Each wall is flat, endless, passes through zero and stands at right angles to its row. A trip goes straight from one point to another. List the walls that it crosses, first one first.

Walls:
(1): [-0.11 -0.49]
(2): [-1.69 -0.28]
(3): [ 0.75 -1.05]
(4): [1.45 0.35]
(5): [-0.16 -0.52]
Trips:
[-0.56  0.66] to [-0.52 -1.31] -> 5, 1, 3
[-3.28 -0.43] to [-0.66 -2.31] -> 3
[0.21 0.46] to [-0.83  0.64] -> 2, 4
[-4.40  0.52] to [-0.45 -0.22] -> none
[ 0.28 -2.04] to [-0.69 -2.70] -> none
[-2.75  1.72] to [-2.07  0.07] -> 5, 1
[ 1.37 -0.21] to [-1.10 -2.02] -> 1, 5, 4, 2

Walls:
(1): [ 0.43 -0.22 -2.03  0.48 -0.86  0.46]
(2): [ 1.52 -0.96  1.45 -0.87 -1.09 -1.31]
(3): [-1.54 -2.62  0.43  0.59  1.04 -0.99]
(4): [ 1.00  0.39 -0.66 -0.87 -0.17 -0.64]
(5): [ 0.92  0.24  0.12  1.79  0.34 -0.11]
(6): [-2.21  1.13 -1.54  0.93  2.59 -0.24]
(7): [-2.19 -0.56 -0.52 -3.68  1.92 -0.41]
(8): [ 2.46  0.38  0.57 -2.40  0.90 -1.12]
Trips:
[ 2.25 -0.69  0.64  0.07 -0.26 -0.58] to [ 0.79  0.83 -2.30 -1.88  1.40  0.10] -> 1, 7, 5, 6, 2
[-0.98  0.13  3.09 -1.31  0.68 -0.29] to [ 0.43 -1.61 -1.40 -0.13  2.10  1.12] -> 6, 2, 1, 5
[ 0.35  2.37  0.92 -1.04  1.92  0.27] to [-0.22 -0.21  2.49 -0.81 -1.56  0.73] -> 2, 6, 4, 7

Walls:
(1): [-0.69 -2.12  1.31 -0.54 -0.44  0.12 -0.58 -1.16 -0.01 -1.78  1.05]
(2): [-2.22  0.20  2.06 -0.56  3.76 -1.08  2.25  1.90 -1.72  0.42  1.45]
(3): [-0.12 -0.48 -2.36  1.81  1.66  1.52 -1.05 -0.42 -0.84 -2.27 -2.17]
(4): [-1.42 -0.51 -0.02  0.43 -1.20 -1.46 -3.39 -1.04 -1.29  0.46 -0.91]
(5): [ 1.07  0.85 -1.41 -1.33  0.15 -1.48  1.12 -0.16 -0.83 -0.21  1.41]
Trips:
[ 0.10  1.20  1.82  1.24 -0.35 -0.14 -1.41  1.41  2.60 -0.43 -0.88] to [ 1.54 -1.28 -0.38 -3.46  2.31  0.91 -0.13 -1.00 -1.45  0.50  0.78] -> 4, 1, 2, 5
[-0.09 -0.54 -2.18  4.10 -1.71  0.41 -0.97  1.15 -2.50 -0.28  1.52] to [ 1.87 -0.36 -1.05  0.63  1.28 -2.81 -0.23  0.98 -1.04 -0.42 -0.21] -> 5, 2
[ 1.26 -1.49 -2.33 -1.23 -0.76  1.23  1.78 -1.08 -1.43 -0.60  1.05] to [-1.09 -0.96  2.87  0.65 -0.77 -0.46  1.56 -0.80  0.45 -0.41  0.44] -> 3, 2, 5
[-0.43 -2.49  1.81 -0.48  2.55 -0.08 -0.85 -0.80  1.61 -0.84 -0.59] to [-0.90  3.72  1.16 -1.05 -1.25  1.49 -1.41  0.46  2.44  1.45 -0.89] -> 3, 2, 1

Walls:
(1): [ 2.32  0.35 -0.10 -0.61  0.04  0.56  1.36  0.92 -2.23  0.64 -2.24 -1.47
  0.71 -0.65 -2.84 -0.46 -1.91  0.04]
(2): [-1.13 -0.70  0.40 -0.56  0.31  0.27 -2.28  0.42 -1.39  1.14  1.11 -1.33
 -1.19 -0.62 -0.51  0.75  0.55 -0.10]
(3): [-1.53 -0.19  0.03 -2.35  2.95 -0.12  2.35 -0.92  1.50  1.51 -0.02  0.52
 -0.26 -1.38  1.65  2.52  1.47  1.84]
(4): [ 0.04 -2.50 -1.06  1.11 -1.16  1.02  0.61  1.59 -2.42  2.22  0.95  0.44
 -0.69  1.64 -0.19  1.71  1.50 -0.26]
(5): [-0.26  2.42  0.30 -2.66  0.44 -0.15  0.69 -0.24 -0.33  0.25  0.43  0.81
 -1.76 -2.26 -0.14  1.56 -1.90 -0.96]
(6): [ 0.25 -0.70  1.32 -0.46  0.90 -0.29 -2.31  0.20  3.47 -2.74 -2.31 -1.69
 -2.52  0.30 -1.58  2.74  1.15 -1.60]
(7): [-0.65 -0.78  1.50  2.56 -2.78 -1.30 -1.03 -0.12 -2.17  0.43 -2.06  0.89
  0.23  3.67  1.15 -0.74  1.95 -0.36]
(8): [-1.83 -1.68  0.44  1.52  1.04 -1.05  0.57 -0.67 -0.67  2.44  1.57  0.85
  0.00  1.42 -0.17  1.00 -0.94  1.08]
Trips:
[-0.50 -1.61 -1.01  1.57 -0.72 -0.26  0.18  0.40  0.41 -2.45  1.18  1.48
  0.02  0.35  3.95  1.36  2.19  2.04] to [-0.46  1.24  1.19 -0.14 -1.20  2.05 -1.72  2.45  0.11 -0.53  0.41 -0.33
  0.13 -1.65  0.25 -1.49  0.71  1.41] -> 8, 2, 3, 4, 7
[-0.29 -1.12  2.59  1.48 -1.41  0.50 -2.16  1.15 -3.41 -1.46 -2.82 -0.88
 -0.13 -2.10 -2.08  0.35  0.83 -0.54] to [ 0.44 -0.57 -0.72  1.34  2.27  3.58 -1.42  3.17 -0.21 -0.56 -0.42 -2.54
 -0.60 -1.61  0.62  0.73 -1.94  0.14] -> 7, 5
[ 0.28 -0.27  0.09 -2.77 -1.89  2.41  1.45  0.87  0.58 -1.23 -0.05 -1.00
 -1.43 -1.18  1.71 -0.77 -1.10  2.01] to [ 1.45 -0.39 -0.26  0.51  1.29 -0.06 -2.20 -0.50  1.60  1.68 -1.71  1.11
 -0.03  1.64 -1.05 -1.96 -1.13  0.22] -> 6, 3, 5, 7, 8
[-0.50 -0.60 -0.11  1.51 -1.21  0.34 -1.15  1.61  0.23  0.75 -1.15  2.13
 -1.31  1.11 -1.36  1.41  0.73 -0.98] to [-1.15  2.40  0.72  0.39 -0.80 -0.45 -2.61 -0.75 -1.12  0.65  0.86  1.88
 -2.34 -1.72  0.96  0.48 -0.64 -2.63] -> 5, 8, 4
